Rows are points. Each copy is the shape, with its points in the same order, turned, moved and blurred by noise. Say if it was mirrored as well.

Shape (7 x 2):
|  .16 | -.13 |
|  .61 | -.29 |
| -.29 | -.05 |
|  .04 | -.05 |
| -.31 |  .37 |
| -.02 |  .28 |
| -.02 | -.36 |
Copy 1 (7 x 2):
|  .09 |  .19 |
|  .52 |  .31 |
| -.40 |  .08 |
|  .01 |  .07 |
| -.42 | -.33 |
| -.08 | -.28 |
| -.07 |  .34 |
Copy 1 is: mirrored
Copy 2 (7 x 2):
| -.16 | -.01 |
| -.71 |  .11 |
|  .19 | -.19 |
| -.09 | -.01 |
|  .46 |  .16 |
|  .15 |  .26 |
| -.14 | -.31 |
Copy 2 is: mirrored
Copy 3 (7 x 2):
|  .17 | -.10 |
|  .28 | -.60 |
|  .17 |  .35 |
|  .10 |  .03 |
| -.25 |  .41 |
| -.20 |  .12 |
|  .42 |  .02 |
Copy 3 is: mirrored

Shape (9 x 3):
| -.24 |  .34 | -.12 |
| -.33 | -.24 | -.18 |
| -.09 | -.24 | -.35 |
| -.24 | -.15 | -.19 |
| -.01 | -.27 | -.02 |
|  .05 |  .50 |  .24 |
|  .30 | -.11 | -.29 |
|  .41 |  .18 |  .39 |
|  .41 |  .23 |  .06 |
Copy 1 (9 x 3):
|  .25 |  .20 |  .16 |
| -.20 | -.14 |  .19 |
| -.02 | -.38 |  .03 |
| -.12 | -.15 |  .12 |
| -.12 | -.17 | -.23 |
|  .38 |  .50 | -.19 |
|  .25 | -.34 | -.27 |
|  .25 |  .28 | -.68 |
|  .45 |  .10 | -.47 |
Copy 1 is: mirrored
Copy 2 (9 x 3):
| -.30 | -.01 | -.39 |
|  .00 | -.41 | -.18 |
|  .26 | -.31 | -.34 |
|  .02 | -.29 | -.28 |
|  .23 | -.20 | -.03 |
| -.36 |  .35 | -.09 |
|  .43 |  .11 | -.34 |
|  .06 |  .51 |  .20 |
|  .14 |  .44 | -.11 |
Copy 2 is: only turned
